Every row gives one point. Each copy is the shape, with its points in the same order, stretched, turned, moved and blurred by noise. Say if it was mirrored as well.
(in the rows, 128 means zero)

Shape, 6 rows:
[[131 126]
 [137 196]
 [140 155]
 [105  72]
 [ 93 120]
 [151  93]]
Copy 1:
[[136 122]
 [158 190]
 [152 149]
 [ 99  69]
 [ 94 114]
 [154  92]]
Copy 1 is: only turned
Copy 2 (6 x 2):
[[135 106]
 [ 55 147]
 [117 130]
 [186  49]
 [115  60]
 [194 108]]
Copy 2 is: only turned
Copy 3, 6 rows:
[[119 126]
 [118  67]
 [125 102]
 [ 99 170]
 [ 82 126]
 [140 157]]
Copy 3 is: mirrored

Shape (9 x 3):
[[115 129 151]
 [170  29 140]
 [113 132 143]
 [115 145 128]
 [124 171 118]
 [103 180 137]
 [186 139 126]
 [ 69 143 153]
 [111 145 106]]
Copy 1, 9 rows:
[[101 144 158]
 [ 18  81  55]
 [121 136 156]
 [147 136 152]
 [173 164 156]
 [169 169 187]
 [112 164  87]
 [139 131 212]
 [176 132 144]]
Copy 1 is: mirrored
Copy 2, 9 rows:
[[145 105 139]
 [ 73 121  53]
 [143 113 146]
 [142 130 152]
 [164 148 159]
 [175 122 172]
 [175 162  96]
 [132  85 180]
 [128 150 158]]
Copy 2 is: only turned

Shape:
[[169 141  89]
 [191 151 103]
 [145  94 107]
 [111 167 177]
 [139 101  90]
 [116 138 159]
 [148  90 132]
 [120 173 163]]
Copy 1, 8 rows:
[[146 167  73]
 [144 202  74]
 [170 135 131]
 [ 56 113 152]
 [167 125 113]
 [ 91 111 155]
 [164 143 155]
 [ 60 123 131]]
Copy 1 is: only turned
Copy 2 (8 x 3):
[[157 133 166]
 [178  99 174]
 [104 138 186]
 [132  72  84]
 [ 95 162 186]
 [117  90 108]
 [ 96 131 186]
 [144  69  90]]
Copy 2 is: mirrored
Copy 3 (8 x 3):
[[110 185 110]
 [ 90 183 101]
 [149 172 100]
 [ 70  72 162]
 [150 172 112]
 [100  96 146]
 [141 149  94]
 [ 68  95 160]]
Copy 3 is: mirrored
Copy 4 (8 x 3):
[[141  97 188]
 [126 107 216]
 [134 112 124]
 [179 197 126]
 [141  94 126]
 [164 174 114]
 [128 135 118]
 [176 182 140]]
Copy 4 is: only turned

Shape:
[[121  89 147  81]
 [159 101 109  80]
 [130 145 168  54]
 [143 149  98 198]
 [113 141 126 187]
 [172 112 116 116]
 [126 125  92 113]]
Copy 1 (7 x 4):
[[ 67 170 111 142]
 [ 98 187 105  90]
 [ 45 156 161  96]
 [204  93 126 109]
 [177  88 139 146]
 [124 142  98  79]
 [143 171 135 118]]
Copy 1 is: only turned
Copy 2 (7 x 4):
[[ 94  77 129 142]
 [120  97 111 184]
 [118  67 190 151]
 [156 209 132  89]
 [129 183 147  68]
 [151 123 108 158]
 [101 142 132 152]]
Copy 2 is: mirrored
Copy 3:
[[ 94 163 107 113]
 [ 99 175 100 164]
 [ 75 145  56 106]
 [193 100 142 193]
 [179  93 143 153]
 [136 165 101 169]
 [116 128 126 173]]
Copy 3 is: mirrored

Shape:
[[150  86  97 109]
 [144 119 129 153]
 [112 159 168 137]
 [101 128 136 144]
 [193  99 102  86]
 [122 150 102 128]
 [100 163 173 143]
 [ 80 149 178 112]
 [184 110  86  72]]
Copy 1, 9 rows:
[[107 111  75 131]
 [127  91 143 158]
 [160 138 204 155]
 [117 133 163 171]
 [154  93  67 101]
 [152 121 124 182]
 [153 147 215 165]
 [139 187 199 141]
 [165 110  53 107]]
Copy 1 is: only turned
Copy 2:
[[140  83  88 115]
 [150 112 146 107]
 [106 177 184 127]
 [119 141 157 157]
 [131  92  77  54]
 [ 97 115 153 125]
 [ 98 180 191 140]
 [ 95 195 166 171]
 [113  86  74  70]]
Copy 2 is: mirrored

Shape (12 x 6):
[[119 145 115 142 184 134]
 [144 111 155 154 109 137]
 [123 102 135 117 177 129]
 [123 162 146  82 164  87]
 [173 126 158 123 142 118]
 [ 99 183 125 120  97 159]
 [141  90 138  84 149 145]
 [108 117 116 113 153  95]
 [174  98 145  83  49 143]
 [160 131 145 139 139 103]
 [154 162 107 171  58 203]
 [ 86 180 153 118  89 171]]
Copy 1:
[[ 65 128 156 142 133 115]
 [155  78  84 109 156 121]
 [ 91 141 135 112 154 150]
 [126 167 159 161 129 152]
 [142 125  99 137 182 143]
 [106 105  97 156  57 110]
 [ 99 163 102  97 144 154]
 [130 136 149 113 124 122]
 [193 127  20  87 133 126]
 [151 111 115 133 173 118]
 [130  61  23 139  81  68]
 [101  99  87 157  55 141]]
Copy 1 is: only turned
Copy 2:
[[109  95 156 150 168 143]
 [ 90 168 134 156  91 120]
 [ 87 115 161 129 150 171]
 [177 137 148  87 175 165]
 [112 170 177 137 110 118]
 [173 130  75 161 102 143]
 [100 113 142 122  95 170]
 [114 106 131  89 172 148]
 [137 166 100 115  12 113]
 [109 158 168 122 139 106]
 [115 133  88 217  22  73]
 [183 153  62 174  90 167]]
Copy 2 is: only turned
Copy 3, 12 rows:
[[155 141 149 122 134 154]
 [ 93 102 144 115 109 104]
 [116 152 160  82 140 153]
 [ 66 175 133 112 169 181]
 [ 90  90 117  96 140 136]
 [ 97 141 192 185  87 168]
 [ 85 118 164  61 128 175]
 [102 168 135  97 125 151]
 [ 34  56 137  79  82 153]
 [101 110 111 112 120 121]
 [125  34 179 179  27 128]
 [ 80 135 215 186 110 152]]
Copy 3 is: mirrored

Shape (9 x 6):
[[132 119 157 149 132 102]
 [122  82 128 136 168  85]
 [134 147 197  66 113 173]
 [107 160 166 168 136 110]
 [175 141  94 172 100 129]
 [119  59 160 163 138  92]
 [141 120  96 133 103 140]
 [105 114 150  81 106  96]
 [ 76 120 180 123 114 159]]
Copy 1 (9 x 6):
[[151 111 154 122 148 136]
 [131 111 146 169 198 122]
 [150 157  76  79 124 222]
 [134  80 171 100 106 161]
 [144 135 140 126 115  58]
 [170  90 140 138 206 105]
 [123 135 110 124 149  75]
 [120 145 132  92 185 146]
 [133  78  97  83 147 180]]
Copy 1 is: only turned
Copy 2, 9 rows:
[[115 156 159 144  96 160]
 [ 80 123 181 196 119 137]
 [163 124 161  38  17 111]
 [ 93 183 146  96  94 172]
 [141 163 102 146 188 160]
 [ 86 118 174 196  86 192]
 [121 133 106 150 146 129]
 [135 151 141 164  37  89]
 [ 80 121 137  82  32 163]]
Copy 2 is: only turned
Copy 3, 9 rows:
[[151 121 146 147 119 143]
 [124 133 155 173  75 133]
 [106  77 131 108 178  82]
 [145 146 150 112 150 161]
 [183 132  80 116 109 152]
 [133  93 177 151  64 150]
 [156 135 111 115  99 119]
 [145 121 184 148 113  83]
 [108 113 180  81 133 120]]
Copy 3 is: only turned
Copy 4:
[[110 124 173 137 153 107]
 [ 54  99 166 187 141 146]
 [140 200 107  87  59  58]
 [151 126 184  96 134 128]
 [178 154 117 130 215 140]
 [ 80 110 207 211 154 106]
 [164 139 108 154 155 129]
 [100  92 135 128 101  60]
 [165 145 171 143  60  95]]
Copy 4 is: mirrored

Shape:
[[202  99  70 113 199 117 114 132]
 [135 169 156 137 117 119 140  66]
 [164  91 117  83 157 134 178 149]
 [132 149 139 135 148 121  76  77]
 [173 158 147 124 162 150 107 151]
 [136 143 165 157 113 151 115 104]
 [136 185  80 132 157 120 100 150]
 [121  96 104  98 183 158 136 145]
 [117 113 148 191  62  95 101 148]
 [ 92 200 154 171 132 121  85 131]
 [125 198  70 169 117 164  53 190]
 [ 90 145 149 115  65 142 132 118]
 [118 103  98 166 133 140 150 114]]
Copy 1:
[[110 143 148  95  44 198 110 159]
 [121 104  99  77 199 121 134 109]
 [155 172 139 111 117 185  79 137]
 [119  90  98  58 132 126 133 106]
 [183 124  76  84  86 160 123 141]
 [139 115  96  82 158  97 140 127]
 [131  71 115 124  83 165 142 138]
 [174 141 151  90  63 171  75 135]
 [ 72 110 102 169 170  55 188 108]
 [159  61  78 104 136 106 170 108]
 [141  43  92 152  69 116 150 161]
 [134  97  83 120 214  69 110 104]
 [115 126 167 111 141 113 134 130]]
Copy 1 is: mirrored
Copy 2:
[[ 79 122 233 153 131 130 205  69]
 [145 158  85 131 107 157  81 111]
 [ 84 115 173  93 167 129 157 117]
 [145 139 152 142  81 119 140  87]
 [ 96  74 139 132 101 111 180 103]
 [151  98 103 138 104 140 109 107]
 [ 85 106 145 163  99  73 180 131]
 [ 79  87 186 103 173  72 185  83]
 [195 136 130 158  94 145 132 185]
 [143 112  81 149  90  78 157 135]
 [ 90  32 140 200  67  37 186 153]
 [150 115  94 113 106 106  85 172]
 [134 116 140 146 168 124 118  98]]
Copy 2 is: only turned

Shape (12 x 8):
[[161 102 189 104  83 142 156 133]
 [ 57 153 175 173 131  87 157  98]
 [116 114  92 164  85  80 167 117]
 [135 116  82 168  80 126  80 151]
 [143 187 101  87 108 134 163 139]
 [117 115  81  73 124 118 116  85]
 [106 101 107 122  71  96 114  89]
 [114  87  91  77  82 127 174 160]
 [116  95 151 125 146  79  90 138]
 [146 167 179 163  94 196 143 157]
 [150 165 168 169 142 169 131 136]
 [ 99 125  82 137 166  95 150 116]]
Copy 1, 12 rows:
[[ 83 121 165  91 192  56 111 112]
 [161 110  48 107 105  86 150 173]
 [193 103 117 162 123  71  98  95]
 [212 156 129 132 117 137 103  82]
 [114  82 148 155  73  79 135  45]
 [ 97 128 126 193 132  98  60  74]
 [158 154 104 173 153  77  63  80]
 [121 106 199 195 162  67  92  98]
 [117 108 101 133 182 143 104 131]
 [142 142 157  27  87  97 175 141]
 [124 110 122  32  85 129 157 145]
 [146  74 111 163  97 127 103 132]]
Copy 1 is: mirrored
Copy 2:
[[ 92 126 157  56 162 169 105 107]
 [201 100 138  84 184 142 141 137]
 [141  81 155 108 103  95  88 156]
 [118  62  79 142  78 118 108 113]
 [141 125 187 106  76 159 149 139]
 [130 162 115 159  92  96 118 154]
 [145 124  99 126 102  94  82 127]
 [ 91 108 182  81  75  71 144 161]
 [126 111 124 146 172 117 146  90]
 [123  82 128  52 137 215 146 121]
 [124  94 122  99 166 213 146 125]
 [144 104 144 150 126  98 148 174]]
Copy 2 is: only turned

Shape (11 x 8):
[[157 146 112 136 124 114 126 119]
 [142 155 125 112  64 126 148 142]
 [128  93 133 137 131 123 155 130]
 [146 136 136 145 151 151 123 120]
 [108 116 121 110 148 145 132 249]
 [158 101 107 118 132 145 123 106]
 [148  89 140 120 106 123 110 112]
 [ 90 111 136 112 148 113 109 174]
 [148  99 131 131 139  94 124 114]
 [ 97 144  92 163 140 107 117 114]
 [160 103 124 164 138 150 110 144]]
Copy 1, 11 rows:
[[103 142 119 108 109 114 120 126]
 [125 149 141  89 156 107 143  79]
 [112  99 125 141 130 149  93 126]
 [108 138  96 142 140 110 109 176]
 [126 134 197 140 151 223 140 178]
 [137 142 115 137  92 136  85 135]
 [145 113 116 111  99 140  95 142]
 [136 101 177 153 110 172 129 187]
 [114  96 114 127  78 148 112 137]
 [ 80 119 160 155 107  88  95 151]
 [109 131 124 113 113 146  70 174]]
Copy 1 is: mirrored
Copy 2:
[[132 135 148 125 105 126 102 125]
 [116 176 151 116 173 145  69 182]
 [140 137 116  88 132 162 161 119]
 [150  82 111 115 117 138 117 117]
 [142 112 135  85 198  77 134 219]
 [106  82 142  97 118 140 126 109]
 [106 128 147 126 141 168 146 114]
 [117 133 112 139 131 118 156 151]
 [127 139 143 125  96 160 162 108]
 [133 144 116 136  76  84 113  80]
 [158  88 150 105 151 116 132 109]]
Copy 2 is: mirrored

Shape:
[[142 166 127  95 111 130 103 160 132]
 [ 95 135 108  85 107 160 100 160  80]
 [115 120 141 132 107 115 134 156 123]
 [116 118 152 110 143 102 127 164 122]
 [124 154 138 130 140 108 104 127 110]
 [164 123 136 165 123  91 104 151 105]
 [130 115 120 144 123 100 104 111 152]
 [111 138 130 150 168 122 141 128 129]
 [129 138 134 103 174 125 115 124  82]
 [165 146 163 136 118 120  98 139 151]
 [134 167 130 139 160  74 126 116 120]
 [160 162 151  91 128 113 138 121 132]
 [136 115 110  85 127 133 104 184 117]
 [136 184 142 169 133 151 121 129  92]
 [149 150 118  57 102 110 149 164 116]]
Copy 1:
[[ 88 159 166 137 134 153 154 135 157]
 [  7 177 150 128 206 132 127 101 135]
 [122 168 139 149 147 115 122 132 120]
 [153 168 147 149 173 118 128 118 146]
 [123 114 159 108 132 117 123 104 151]
 [139 100 156 131 146  79 114 133 156]
 [141  88 142 131 126 100 178 138 119]
 [156 127 104  92 134 102 116 124 116]
 [115 108 144  99 175 116  92  91 166]
 [140 118 157 156  87 134 153 119 159]
 [180  95 176  81 125 111 110 132 144]
 [148 122 182 132 110 172 104 134 151]
 [ 86 171 147 150 205 121 160 133 156]
 [ 82 128 127  81  80 107  67 109 136]
 [106 176 195 143 181 174 114 160 144]]
Copy 1 is: only turned
Copy 2:
[[128 185 124 110 147 118 162 114 130]
 [158 184 149 108 123  97 121  96 152]
 [131 136  98 125 130 133 140  90 147]
 [128 148  92  84 142 146 134 111 148]
 [100 165 112 107 137 118 130 119 123]
 [104 158  64 120 110 110 160 125 102]
 [123 143  92 158 143 143 108 129 116]
 [ 98 136 140 108 115 164 121 128 139]
 [106 163 141  61 137 115 111 134 123]
 [ 89 138  83 132 150 113 162 144 129]
 [ 84 170 114  92 137 148 129 110 103]
 [107 140 128  82 179 125 152 109 113]
 [168 189 119 102 127 133 145 128 136]
 [ 58 146 147 120 102  95 166 119 128]
 [160 177 133  76 166 137 163  78 115]]
Copy 2 is: only turned
Copy 3:
[[100  98 124 115 109 123 119  78 146]
 [110  90 113  85 126 170  81 112 179]
 [106 156 123 101 120 152 137  94 132]
 [105 139 132 131 149 162 147  93 149]
 [ 86 131  98 133 133 141 136 122 127]
 [111 144  98 137  97 161 152  97  84]
 [ 97 140 122 119 102 130 166 142 104]
 [109 148 112 122 172 134 151 131 117]
 [110 119 108 150 168 150 119 132 155]
 [ 90 139 139 136 110 119 133 104 100]
 [ 88 147  80 154 142 121 176 118 127]
 [107 141 129 154 128  97 125  97 157]
 [129  71 136 105 119 162 126  77 153]
 [ 94 159  83 113 145 128  94 122 104]
 [130 105 130 122 108 117 128  58 198]]
Copy 3 is: only turned

Shape (15 x 9):
[[209 130 169 121 121 122  83  85  93]
 [123  83 109 121 140 121 185 139  99]
 [ 87 143  86  73 170 139 122 163 157]
 [169 171 116  94 152 177 111 139 171]
 [129 106 143 171 159 178 107 113 192]
 [111 108 134 118 112  76 179 187 138]
 [115 176 120 163 105  94 162 157 126]
 [115 185  73 120 107  86 124  78  46]
 [143 120  75 166 147 128 131 151 161]
 [189 106 153  78 180 141 109  57 137]
 [176  83 120 139 167 107 141 151 142]
 [133 148 114 174 157 142 197 105 113]
 [168  95 168 176 124 121 102 125  74]
 [113 114 202 107  83 176 192 148 162]
 [120 164 161 136 180 170 130 106 128]]
Copy 1 (15 x 9):
[[124  94 167 125 158  93 136 118 175]
 [102 158 140  71  58 137 160 175 131]
 [156 209 133 139 116 155 149 135 155]
 [156 158 143 137 197 153 149 151 145]
 [180 116 114 152 145 130 133 144  70]
 [103 145  94  80  22 115 207 183 163]
 [135 106  84  87  94 149 156 161 167]
 [ 94 142 130  90 131 150  88  98 201]
 [134 123 105 100 100 161 180 137 105]
 [136 165 171 116 172  76 123 119 131]
 [133 129 137  86  76 114 205 149 128]
 [153 121 120  61 133 156 115 170 112]
 [144  74 165 123  92 123 146 133 149]
 [114 136 108 121 108 110 137 229 122]
 [210 143 154 141 179 137  91 146 133]]
Copy 1 is: mirrored
Copy 2:
[[ 77  97  66 109 114  95 144 122 205]
 [187 166 128 138  96 151 160 153 135]
 [151 192 128  90 118 162 103  80 117]
 [ 83 159  98  85 190 165 102  74 160]
 [ 93 110 180 132 166 108 113  97 154]
 [150 170  99 170  98 128 129 156  82]
 [110 101 125 104  90 149 142 134  56]
 [139 106 115  16  28 143 166 143 100]
 [ 77 155 172 141 129 157 154 129 118]
 [141 178  74 101 174  84 149 100 232]
 [109 177 117 184 138 132 171 129 168]
 [157 110 141  89 131 156 189 132 109]
 [102  63 125 151  58 114 152 130 166]
 [176 115  84 126 163 114  64 146 113]
 [148  89 119  67 132 136 135  59 142]]
Copy 2 is: mirrored
Copy 3:
[[169 146 158 152 102 143  47 140 101]
 [123 149 146  96 110 112 183  61 121]
 [101 127 109  86 117 163 198 161 166]
 [146 121 113 107 129 111 140 195 115]
 [113 143 147 171 174  70 159 175 125]
 [ 96 163 104 124  79  98 168  65 104]
 [141 118  78 152 105 111 160  46 121]
 [189  90 114 139  92 244 140  43 141]
 [141 100 123 175 100  78 189 111 144]
 [162 192 164 126 117 155 111 183 120]
 [138 152 143 150  84  61 152 101 138]
 [176 135 111 120 157  80 199  45 132]
 [144 131 164 156 124  90  89  87 125]
 [ 74 188 127  79 192  85 132 143  37]
 [141 155 114 103 192 109 170 132 153]]
Copy 3 is: only turned

Shape:
[[160 131 129 134  61 148  93  93 127 139 100]
 [173  85 103 160 143 145 128 138 109 131 189]
 [131  46 150  97  81 131 133 165 122 127 134]
 [123 112 152 158  90  89 161 132  82 132 109]
 [169 117 148 173 107 106 193 120 130 130 101]
 [130  82 127 160 111  95 148 172 110  92 116]
 [181 140  35 173  88 126 166 140 132 143 140]
 [115  85  89 101  92 164 151 130  80 141 110]
 [181 121 136 124 144 124 121 140 129 160  97]
 [ 55 120 123 160 110 108 107 113  68  98 145]
 [154  89  98 165 195 134 145 121 108 122 134]
 [ 97 132 119 170  87  92 135 136 105 119 134]
 [ 93 109 110 110 136 106 113  84 130 133 140]
 [123 122 142 135 124 138 144 132 143 143 115]
 [141 181 109  99 102 138  88  99 105 106 120]]
Copy 1 (15 x 11):
[[166 123 157  94 160 135 165 129 121 108 152]
 [112 158 161 100 158 104 133  73 171 150  85]
 [ 93 131 138 127 140  59 173 105 173 100 110]
 [107 120 136 144 109 126 182  93 102 152 159]
 [115 163 149 117 100 110 167  68  90 135 159]
 [107 140 112 126 109 107 192  78 135 134 114]
 [125 158 160 111 173 160 146  15  97 103 129]
 [113 128 178 144 150 130 130  82 175  84 111]
 [143 131 105  96 116 100 116  88 152 126 148]
 [115 107 133 144 138 162 177 164 136 162 104]
 [114 152 144  89 104 130 107  80 177 147  91]
 [111 122 120 140 137 143 185 110  90 148 132]
 [ 88 128 128  96 139 155 127 160 145 134 127]
 [121 141 125 124 123  96 128 120 120 123 119]
 [164 137 121 125 165 179 141 142 158 117 155]]
Copy 1 is: only turned
Copy 2:
[[131  95 126 121 106 154 154 221 181 124 143]
 [100 108 192 151 152 131 109 144 121  59 163]
 [ 80  92  78  38 136 105  64 177  72 145 157]
 [133 180 146  95  93 127  62 162 140 161 146]
 [ 86 166 188 123  52 116  65 148 168 146  86]
 [ 75 160 132  91 143 133  70 123 133 182 167]
 [ 49 162 249 145 140 189 144 139 151 128 134]
 [144 122  96  99 127 181  80 157 111 155 145]
 [ 69 147 122 154 109 123 135 209 157 116 103]
 [219 168  91 100 172 155 112 110 144 139 222]
 [118 162 146 191 136 155  80 146 173 105 128]
 [142 190 142  93 143 147 120 117 141 139 184]
 [176 138  72  97 175 136 133 168 151 101 132]
 [110 164 103 101 104 124 123 141 139 113 119]
 [166  88 115 164 161 142 224 165 160 146 134]]
Copy 2 is: only turned
Copy 3:
[[126 135 139  99  94 103 136 124  67 201 121]
 [160 123  62 143 124 121 127 191 117 103 118]
 [114 150  75 105  80 201 125 134 115 110 110]
 [151 124 132  81  80 123 120 147 133 112  99]
 [130  98 135  84  94 103 174 171 125  98 142]
 [151 136 130 115  72 174 115 178 159 102 113]
 [109 138 102 115 114  65 156 243 129 142 158]
 [ 69 136  71  99 127 160  66 146 107 153 127]
 [170 106  88 108 105 113 150 126 120 165 170]
 [150 138 167 137  97 157  24 122 152 106  60]
 [154  80  92 154 125 131  97 177 159 102 139]
 [153 154 159 113  82 122  93 151 146 105  92]
 [120 145 136 162 107 152  84 105 155 127  95]
 [144 121 129 112 102 136 125 122 109 107 143]
 [142 142 162 132 148 112 100 123 110 214 110]]
Copy 3 is: only turned
Copy 4:
[[140 120 119 148 168 159 195 122 138 113  85]
 [171 170 152 125 133 152  99 188  82 106  99]
 [177  93 192 164 158 156 106 122 134  75  69]
 [106  87 195 127 160  94 172 156 117 116  84]
 [108 142 205 121 147 134 187 137  96 189  67]
 [128 146 208 110 165 138 129 123 128 106 101]
 [107 220 163 120 100 188 196 117  55 113 109]
 [150 118 137 108 110 142 142 115 125  55  73]
 [133 138 113 163 154 143 131  80  98 171  92]
 [129  94 141  87 147  81 140 196 180  50 142]
 [159 211 137  81 126 112 110 143 108 153 101]
 [102 108 175 118 142 112 167 158 135  96 131]
 [179 133 132 140 120  84 130 141 149 119 131]
 [121 122 142 140 119 142 129 118 134 141 110]
 [149 104  63 113 159 157 182 119 109 104 142]]
Copy 4 is: only turned
